Each row is a point. Two turns around zero, p and q, are shown by what they do to some points. Write where each new point lands after one turn and then the other. Backwards means that the second turn is done in reverse. Each puzzle has new turns, and all numbers are rounded.
(in the rows, 128 means zero)

Turn p:
[103 116] -> [103 140]
[176 123] -> [153  87]
[107 181] -> [157 177]
[158 127] -> [146 104]
[97 92] -> [ 81 131]
Turn q:
[174 137] -> [124  81]
[136 143] -> [140 116]
[ 54 146] -> [166 194]
[146  99] -> [ 95 119]
[130 115] -> [115 130]
Where do these land?
p, then q: [120 144] -> [141 116]
q, then p: [105  76] -> [130 185]
q, then p: [159 164] -> [112  83]

Turn p:
[120 116 151] -> [123 105 142]
[106 145 138] -> [ 99 126 129]
[ 86 113 109] -> [113 104  89]
[161 154 179] -> [121 143 192]
[167 112  63] -> [185 162  88]
Turn q:
[124 128  95] -> [147 114 105]
[160 160 154] -> [144 164 162]
[159  95 174] -> [105 115 187]
[ 94 171 104] -> [139 160  79]
[102  85 113] -> [104  86 108]
Where do these land?
q, then p: [175 104 111] -> [164 105 164]
p, then q: [ 99 182  80] -> [151 154  58]
p, then q: [156 112 160] -> [112 132 170]
q, then p: [133  99 141] -> [124  96 132]
p, then q backwards: [104  97 154] -> [134  83 115]
q, then p: [101 174 121] -> [116 176 108]

Turn p:
[ 66 117 137  99] -> [118 120 197 125]
[ 93 170  98 102] -> [141 156 163  79]
[167  82 165 132] -> [132  86 101 178]
[112 144 113  94] -> [147 127 154  98]
[153  87  96 130] -> [107  86  99 112]
[142 131 157 171] -> [116 151 103 168]
[162 165 130 169] -> [134 171  80 136]
Turn q:
[106  76 147 107] -> [133 151  86  87]
[206 151 149 118] -> [173  65 121 162]
[125  87  85 160] -> [ 66 114 113 111]
[135 154 145 142] -> [145 117 156 131]
[ 93 153  84 134] -> [ 89 161 152 153]
[103 146 158 107] -> [162 160 139 123]
Where do these land?
q, then p: [ 80  91 134 104] -> [162 152 141  79]
p, then q: [135 133 123 146] -> [117 137 136 140]
p, then q: [144 184 102 156] -> [131 142 142 195]
p, then q: [ 97  93 167  56] -> [166  83 104  58]
p, then q: [137 141 138 155] -> [113 128 152 144]
q, then p backwards: [127 104 152 117] -> [150 145 108 119]
p, then q: [175 151  80 161] -> [ 94 156 111 190]

Turn p:
[186  99 135  99 149  70] -> [197 103 155 122 111  78]
[148 124 202 113 144 142] -> [104 125 132  87  78  86]
[130 116  87 126 139 133] -> [139 126 148 161 136 145]
[ 88 131 105  98 124 170] -> [103 133 148 126 123 189]
[116 156 102 116 164 151] -> [ 99 126 172 136 151 142]
[127  96 151 125 159 139] -> [113 101 137 136  91 115]
[ 96 144 100 180  65  68] -> [162 129  48 134 195 144]
[134 158 141 167  81 151] -> [107 182  85 123 141 123]
Turn q:
[102 147 101 123 127 121] -> [103 148 122 115 151 136]
[133 110 137 145 153  84] -> [116 107 125 131 130  77]
[101 151 140 166  92 184] -> [148 143  70 117 108 180]
[147 131 144 100 168 126] -> [129  93 167 112 130 124]
[ 67  91  97 162  96 200] -> [191 179  63 118 166 162]
[142 119  84 158 138 142] -> [131 117 107 161 169 137]
[180 129 160  79 112  81] -> [108 125 194 151  77 102]
[151 146 160  91 139  86] -> [ 98 112 176 118  94 106]
Where do these land?
p, then q backwards: [ 84 115  74  94 105 152] -> [150 165 106 109 111 193]
q, then p: [142 147 144 149 171  91] -> [153  79 106 136 112 153]
p, then q: [168 153 107 104 108 107] -> [105  86 160 134 104 139]
q, then p backwards: [119  90 106 146 108 178] -> [138 119  86 137  79 100]
p, then q: [ 91  85 176 177 127 120] -> [133 186 108 158 181 107]
q, then p: [192 150 131  72 141 125] -> [ 91 121  76 106  73 110]
p, then q: [100 156 158 155 136 123] -> [122 148 137 100 168 109]

Turn p:
[116  95 112 126 105 124 100 162] -> [108 153 103 151 107 147 110 102]
[146 131  88 173 132 113 171 169] -> [ 67 115 164 111  92 154 133 143]
[113 146 155  86 177 182 127 111] -> [180  97 113 150 179 144 127 165]
[128 102  99 225 147  77 142 131] -> [ 89  94 196 105  67 127 103  83]
[141 115 153 114  97  76 125 156] -> [115 182 117  86 124 132 112 108]
[153 122 141 104 131 101 103 129] -> [130 161 132 120 160 128 123 104]
[137 114 142  77 121 171 133  79] -> [173 119  91 140 161 125 180 126]
[ 96 147 169 111 130 170 144 100] -> [178  98  94 122 138 113 131 163]
[156 161  97 199 111 138 118 158] -> [ 46 100 145 137 113  98 112 136]
[ 94 146 124  66 129 127 118  87] -> [191 161 124 156 139 113 148 150]
Turn q:
[156 130 190 129 132 124 170 139] -> [125 142  98 161  69 112 142 106]
[123  88 122 148  89 166 145  73] -> [115 141 143 177 176 144 180 119]
[155 135 109 133  88 117 179  96] -> [113 113 152 197 137 121 114 107]
[134 185 145 157 116 127 142 159] -> [108 167 133 129 103  87  91 122]
[100 134 139 116  99  92 155 125] -> [102 129 122 160 111 157 102 149]
[ 96 147 130  91 120 137 129  98] -> [134 146 151 131 127 181 118 122]
[100 101  92 137 199 126 105 136] -> [135  89 153  65 127 127 160 164]
[139 119 120  77 124 145 103 159] -> [138 113  97  93 141 152 112  92]
[ 94  57  91 170 202 127  43 180] -> [134  87 101  17 165 100 179 199]
[173 151 153 122 127 111  89 125] -> [184 142 104 132 124 107 103 122]
[137 163 117 127 113 135 147 118] -> [123 140 155 145 127 122 105 107]
Where do these land?
q, then p backwards: [ 63 113 126 166  93  75 102 130] -> [126 196 127  98 131 159 144 190]
p, then q: [126 117 104 138 123  71 112 112] -> [152 170 130 167 113 138 110 136]
p, then q backwards: [116 127  90 104  82 134 110 125] -> [136 122 183 154 110 133 149 121]
q, then p backwards: [193  94 111 152 123 160 162 111] -> [161 116 103 143 122 155  91  61]
p, then q: [159 173 113 155  88 142 132  97] -> [ 93  96 119 146  94 145 109 175]
q, then p: [165 184 159 103  87 171 189  86] -> [140  74 137 109 123  21 132 120]
q, then p: [ 84 116 121 101 184 181 100 149] -> [172 150  91 127 158 158 178 172]
p, then q: [142 122 139 135 129 131 126 165] -> [127 136 139  98 142 150 134 131]
p, then q: [ 98 115 126 124 136 129  71 154] -> [157 154 144 114 166  97 128 153]
q, then p backwards: [143 112 184 115 179 119 138 129] -> [ 86  98 117 128  90 135 167 101]
q, then p: [119 136 135 115 183  95 166 150] -> [122 161  67 119  98 126 139 106]
